Rows are points. Before rounding, the points of a table are all equally far from one centre. They may lie mostly on one side of it. Where is the centre, to within rounding?
In the rows, zero is written as 128.

Points, 6 rows:
[[159  79]
 [ 67 107]
 [ 56 138]
 [ 65 111]
 [177  91]
 [ 66 109]]
Centre: [129 147]

Points, 13 rows:
[[ 81 106 175 100 133  57]
 [ 69  85 126 135 155  47]
 [133 176 164 192 186  33]
 [102  72 138 131 158  32]
 [ 99 168 161  52 141  88]
 [ 76  94 117 137 195 105]
 [109  88 113  62 141  56]
 [113  82 104  76 177 104]
 [ 89 127 186 102 134 123]
 [ 50 145 125 183 138  70]
 [109 135  82  95 222  77]
 [ 88  71 100 150 174  89]
 [ 60 116 164 116 141 107]]
Centre: [140 150 117 134 140  81]

Points:
[[198 138 160 192 119 105  58 118 125]
 [160 131 107 168 126 101  56 109 111]
 [170  92 143 201  94 115 126 112 150]
 [186 130 109 168 177 120 127 156 153]
 [147 110 144 169  78  87 111 123 103]
 [189 131 145 227  84 163  70 150 118]
 [151 129 164 180 108 121 110 128 216]
 [160 138 141 248 139 153  90 159 160]
 [173 136 113 188  95  99  71 105 116]
 [198 141 134 194 121  99 110 125  89]
 [177 139  96 219 161 137 119 127 135]
 [200 147 142 158 140  86 108 174 121]
 [162 153 167 249 109 139  99 131 104]
 [203 108 152 152 126 133  91 101 173]]
Centre: [146 154 147 163 118 154 107 141 134]

Points:
[[190 100 113 101  87  63  44 157 153 106 174  75 124 118]
 [137  32  84 150  73  52  94 150 158 119 136 107  94 108]
 [175  38  85 222 120  91  98 186 147 127 135  95 104  92]
 [171  71  82 211  79  56 121 186 117  94 164  92  95  86]
 [189  79  85 200 111  35 153 169 106 126 127 106  75  54]
 [164  89  97 138 121  93  68 125  83  99 159  73  57  85]
 [167  55  67 191 102  48 111 137 131  91 142  83 123  62]
 [164 119  86 180  52  69  49 128 129  89 146 120 110 127]
 [110  29 102 156 130  72 110 158 108  92 154  78 151  77]
 [171  49  53 137  79 101  83 118  95  80 139  86 117  81]
 [154  77  88 172  97  58  87 191 140 167 184  93 112 154]
 [116  84  56 192  71  81 100 167 100  98 157  91 104  98]
 [155  79  71 155  83  53  98 125 106  72 174  84 152 143]
 [218 134 120 169  72 118 104 146 102 105 218  81 115 141]
 [139 129 110 205 112 106 110 166 181 127 136  94  67  50]
 [195 131  35 170  32  80 103 163 138 112 125 113  95 104]
 [149  57 107 190 154  67 112 179 122  65 155 102  93  67]
 [144 113  30 160  83  98 125 148 177 131 171  88  88 104]]
Centre: [174 113 119 136 114 111 135 158 121 125 124 127 135 107]
